Every row gives one point. Each copy is the shape, with its points in the same order, turned, moved and blurred by noise. Is it also mirrored, or only turned?

Shape (8 x 2):
-0.048, 0.014
-0.018, 0.004
-0.019, 0.032
0.025, -0.032
0.035, -0.025
0.027, 0.020
-0.023, -0.003
0.001, 0.056
Copy 1 (8 x 2):
0.043, 0.041
0.017, 0.013
0.007, 0.037
0.012, -0.042
0.000, -0.040
-0.027, -0.004
0.031, 0.012
-0.027, 0.043
Copy 1 is: mirrored
Copy 2 (8 x 2):
-0.059, -0.005
-0.033, -0.009
-0.037, 0.021
0.018, -0.034
0.026, -0.019
0.009, 0.017
-0.036, -0.016
-0.026, 0.050
Copy 2 is: only turned
Copy 3 (8 x 2):
-0.063, -0.004
-0.033, -0.009
-0.032, 0.027
0.016, -0.053
0.023, -0.037
0.013, 0.009
-0.038, -0.009
-0.013, 0.052
Copy 3 is: only turned

Shape (9 x 3):
-0.036, -0.027, -0.012
0.011, 0.046, -0.002
0.001, -0.015, -0.004
0.045, -0.021, 0.022
0.042, 0.035, -0.042
0.005, -0.014, -0.062
-0.008, -0.028, -0.051
-0.012, 0.012, 0.032
-0.022, -0.002, 0.022
Copy 1 (9 x 3):
-0.050, -0.015, -0.007
0.006, 0.046, 0.017
-0.012, -0.009, -0.007
0.036, -0.025, -0.001
0.023, 0.055, -0.033
-0.024, 0.020, -0.057
-0.037, 0.001, -0.050
-0.011, -0.001, 0.038
-0.024, -0.008, 0.026
Copy 1 is: only turned
Copy 2 (9 x 3):
-0.023, 0.006, 0.040
-0.020, 0.036, -0.040
0.003, 0.009, 0.010
0.040, -0.015, -0.018
0.020, 0.069, -0.030
0.016, 0.057, 0.033
0.009, 0.040, 0.048
-0.027, -0.014, -0.019
-0.030, -0.012, 0.001
Copy 2 is: mirrored
Copy 3 (9 x 3):
-0.053, 0.004, -0.001
0.037, 0.026, 0.000
-0.012, -0.010, 0.015
0.012, -0.026, 0.049
0.047, -0.017, -0.020
-0.008, -0.044, -0.042
-0.028, -0.038, -0.027
-0.001, 0.041, 0.031
-0.022, 0.024, 0.015
Copy 3 is: only turned
Copy 4 (9 x 3):
-0.052, -0.024, -0.012
0.014, 0.013, 0.030
-0.006, -0.020, -0.014
0.040, -0.010, -0.041
0.041, -0.032, 0.051
-0.010, -0.066, 0.026
-0.023, -0.068, 0.009
-0.015, 0.028, -0.023
-0.027, 0.012, -0.013
Copy 4 is: mirrored

Shape (8 x 3):
-0.002, -0.015, -0.039
-0.014, -0.010, 0.001
0.018, 0.010, 0.004
0.013, 0.033, 0.014
-0.012, 0.001, 0.082
0.025, -0.020, -0.065
-0.025, 0.007, 0.011
-0.034, -0.023, -0.029
Copy 1 (8 x 3):
0.019, -0.028, -0.008
-0.005, 0.010, 0.003
0.027, 0.022, 0.016
0.025, 0.046, 0.013
-0.042, 0.068, 0.042
0.046, -0.051, 0.000
-0.011, 0.024, -0.006
-0.010, -0.019, -0.021
Copy 1 is: only turned
Copy 2 (8 x 3):
0.013, -0.028, 0.001
0.012, -0.008, 0.034
-0.002, 0.016, 0.018
-0.015, 0.030, 0.023
0.004, 0.034, 0.101
0.027, -0.019, -0.037
-0.010, -0.012, 0.046
0.015, -0.052, 0.019
Copy 2 is: only turned

Shape (9 x 4):
0.003, 0.056, 0.030, 0.063
-0.026, 0.007, -0.014, -0.023
0.020, 0.050, 0.001, 0.006
0.052, -0.004, 0.014, -0.037
0.024, 0.010, 0.006, -0.007
-0.043, 0.000, -0.033, 0.038
-0.005, 0.020, -0.016, 0.026
-0.025, -0.032, 0.003, -0.056
0.001, -0.009, -0.010, -0.024
Copy 1 (9 x 4):
-0.051, 0.081, 0.016, 0.030
0.018, -0.014, 0.000, 0.026
0.020, 0.062, 0.011, 0.021
0.040, 0.027, -0.010, -0.050
0.015, 0.030, -0.008, -0.009
-0.027, 0.002, -0.026, 0.062
-0.008, 0.031, -0.019, 0.040
0.025, -0.049, -0.004, -0.016
0.023, 0.002, -0.014, -0.001
Copy 1 is: mirrored
Copy 2 (9 x 4):
-0.033, 0.003, 0.024, 0.077
-0.004, 0.018, -0.022, -0.018
0.007, 0.035, -0.004, 0.048
0.073, 0.011, -0.008, 0.016
0.029, 0.009, -0.010, 0.024
-0.049, -0.014, -0.043, 0.011
-0.015, 0.005, -0.025, 0.035
0.028, -0.001, -0.018, -0.055
0.023, 0.006, -0.026, -0.008
Copy 2 is: only turned

Shape (12 x 6):
0.018, -0.029, 0.001, 0.052, 0.046, 0.026
-0.010, -0.025, -0.009, 0.009, -0.022, -0.052
-0.002, -0.034, 0.016, 0.013, 0.007, 0.027
-0.015, 0.038, -0.007, -0.014, -0.022, 0.024
0.072, -0.034, 0.010, -0.018, -0.027, -0.043
-0.005, -0.032, -0.011, 0.003, 0.031, 0.018
0.010, 0.034, -0.026, -0.023, 0.029, -0.012
-0.010, -0.006, 0.009, -0.004, 0.000, 0.019
0.090, -0.029, -0.065, -0.016, 0.007, 0.018
-0.013, -0.014, -0.024, -0.005, -0.020, 0.011
0.005, -0.012, 0.001, 0.070, -0.023, -0.012
0.036, -0.031, -0.036, 0.008, -0.022, -0.067
Copy 1 (12 x 6):
0.012, -0.046, -0.007, -0.033, 0.020, 0.049
0.015, -0.012, -0.006, 0.005, -0.052, -0.033
0.002, -0.039, 0.008, 0.017, 0.002, 0.026
-0.032, 0.047, -0.013, 0.018, 0.008, 0.003
0.068, 0.017, 0.051, 0.007, -0.033, -0.014
0.013, -0.039, -0.009, 0.005, 0.023, 0.009
0.007, 0.027, -0.013, -0.023, 0.027, -0.034
-0.013, 0.001, 0.003, 0.017, 0.011, 0.004
0.106, 0.022, -0.010, 0.009, 0.026, 0.015
0.009, 0.007, -0.024, 0.029, -0.006, -0.004
0.002, -0.013, -0.009, -0.022, -0.056, 0.043
0.068, 0.005, -0.006, -0.013, -0.058, -0.033
Copy 1 is: mirrored
Copy 2 (12 x 6):
0.048, 0.035, -0.017, 0.073, 0.022, 0.011
-0.001, -0.028, 0.022, 0.018, 0.057, -0.008
0.031, -0.006, -0.004, 0.052, -0.008, 0.008
-0.033, 0.013, 0.011, 0.006, -0.028, 0.009
0.057, -0.011, 0.054, -0.023, 0.045, 0.019
0.034, 0.002, -0.027, 0.039, 0.012, -0.011
-0.004, 0.045, 0.000, -0.018, 0.010, -0.034
0.009, 0.003, 0.000, 0.024, -0.013, -0.006
0.067, 0.049, -0.022, -0.042, 0.034, 0.040
-0.006, -0.012, -0.014, 0.006, 0.004, 0.014
-0.009, 0.004, 0.018, 0.064, 0.046, 0.038
0.018, -0.009, 0.020, -0.020, 0.087, 0.007
Copy 2 is: mirrored

Shape (12 x 8):
0.041, 0.004, 0.021, -0.004, 0.048, -0.025, -0.015, -0.001
-0.020, -0.038, 0.001, -0.033, 0.037, 0.025, 0.036, 0.017
0.022, -0.002, -0.008, -0.066, -0.046, -0.031, 0.018, 0.002
0.010, -0.027, 0.004, 0.007, 0.038, -0.005, 0.046, 0.007
0.057, 0.047, -0.001, 0.020, -0.053, -0.026, 0.017, -0.009
-0.013, -0.010, -0.002, 0.023, 0.019, 0.025, 0.006, 0.040
-0.023, -0.024, -0.031, 0.020, 0.042, 0.012, 0.006, 0.001
-0.023, -0.038, -0.021, 0.024, 0.024, 0.058, 0.027, -0.022
-0.001, 0.089, -0.004, -0.060, -0.009, 0.007, 0.031, -0.009
-0.023, -0.013, 0.016, 0.010, 0.051, -0.015, 0.012, 0.019
0.032, 0.005, -0.011, 0.000, -0.017, 0.086, 0.009, -0.002
-0.016, -0.024, 0.030, 0.025, -0.004, -0.017, 0.011, -0.015
Copy 1 (12 x 8):
0.043, -0.021, 0.029, 0.003, 0.045, 0.002, -0.036, -0.016
0.021, 0.009, -0.009, -0.055, -0.018, 0.016, 0.015, -0.024
0.023, 0.007, -0.015, 0.052, -0.032, -0.002, 0.004, -0.066
0.041, 0.020, 0.014, -0.030, 0.006, 0.017, 0.021, -0.007
0.010, 0.014, 0.062, 0.083, -0.028, -0.021, 0.004, -0.006
0.005, 0.009, 0.011, -0.034, -0.016, -0.029, 0.002, 0.027
-0.010, 0.038, 0.009, -0.047, 0.018, -0.016, -0.011, 0.016
-0.046, 0.027, 0.015, -0.043, 0.000, 0.024, 0.041, 0.014
-0.002, 0.014, 0.036, 0.032, -0.081, 0.021, -0.068, -0.047
0.040, 0.017, -0.012, -0.027, 0.015, 0.002, -0.025, 0.027
-0.050, -0.015, 0.058, -0.020, -0.045, -0.008, 0.030, -0.009
0.012, 0.013, -0.013, 0.023, 0.018, 0.017, 0.015, 0.027
Copy 1 is: mirrored
Copy 2 (12 x 8):
-0.039, -0.010, 0.035, 0.000, 0.017, 0.029, -0.032, 0.009
-0.011, -0.035, -0.028, 0.004, 0.014, 0.022, 0.001, -0.069
0.065, -0.022, -0.006, -0.049, -0.013, 0.019, 0.021, 0.011
-0.030, -0.046, 0.006, 0.011, -0.007, 0.007, 0.011, -0.037
0.022, 0.015, 0.054, 0.005, -0.041, 0.008, 0.048, 0.047
-0.036, 0.010, -0.023, 0.025, 0.019, -0.011, 0.026, -0.024
-0.022, 0.001, -0.014, 0.018, 0.000, -0.029, -0.012, -0.054
-0.014, 0.010, -0.023, 0.051, -0.016, -0.010, -0.006, -0.078
0.016, 0.030, 0.041, -0.070, 0.006, 0.042, 0.051, -0.033
-0.058, -0.016, -0.015, -0.003, 0.008, 0.001, -0.002, -0.031
0.034, 0.042, 0.006, 0.054, 0.015, 0.042, 0.024, -0.039
-0.034, -0.004, -0.020, 0.003, -0.048, 0.007, 0.002, -0.002
Copy 2 is: only turned
Copy 3 (12 x 8):
0.037, -0.015, 0.010, -0.009, -0.053, -0.011, 0.021, 0.032
0.026, -0.022, 0.043, -0.017, 0.030, 0.008, 0.019, 0.005
0.055, 0.032, -0.025, -0.064, -0.008, 0.037, 0.044, -0.008
0.028, -0.014, 0.028, -0.031, 0.009, -0.028, 0.031, 0.026
0.008, 0.070, -0.040, -0.046, -0.039, -0.003, 0.048, 0.043
-0.018, -0.008, 0.026, -0.023, 0.006, -0.008, -0.009, 0.027
-0.004, -0.032, -0.003, -0.010, 0.022, -0.022, 0.009, 0.017
-0.034, -0.018, 0.012, 0.008, 0.055, -0.006, 0.047, 0.030
0.066, 0.078, -0.031, 0.004, 0.009, 0.017, -0.002, -0.006
0.014, -0.024, 0.034, -0.012, -0.015, -0.040, 0.004, -0.002
-0.023, 0.020, -0.011, -0.004, 0.033, 0.059, 0.022, 0.061
-0.021, 0.004, 0.022, -0.020, -0.026, -0.022, 0.053, -0.011
Copy 3 is: only turned
Copy 4 (12 x 8):
0.012, 0.027, 0.050, -0.012, -0.003, 0.030, -0.035, -0.017
-0.029, -0.031, 0.024, -0.034, 0.012, -0.025, 0.020, -0.021
0.070, -0.016, 0.025, 0.000, -0.006, -0.039, -0.003, 0.038
0.000, -0.011, 0.049, -0.023, 0.007, 0.028, 0.027, -0.024
0.102, 0.015, 0.013, -0.010, -0.013, 0.050, 0.006, 0.031
-0.013, 0.019, -0.006, -0.029, 0.018, 0.021, 0.025, -0.013
-0.010, -0.009, 0.000, 0.005, 0.012, 0.016, 0.020, -0.055
-0.012, -0.040, -0.017, -0.039, -0.017, 0.026, 0.036, -0.049
0.044, -0.047, -0.012, -0.007, 0.033, 0.026, -0.059, 0.059
-0.028, 0.006, 0.039, 0.007, 0.014, 0.019, 0.010, -0.010
0.034, -0.016, -0.038, -0.087, -0.017, 0.024, -0.001, -0.006
0.006, 0.004, 0.021, 0.014, -0.036, 0.029, 0.039, 0.007
Copy 4 is: mirrored
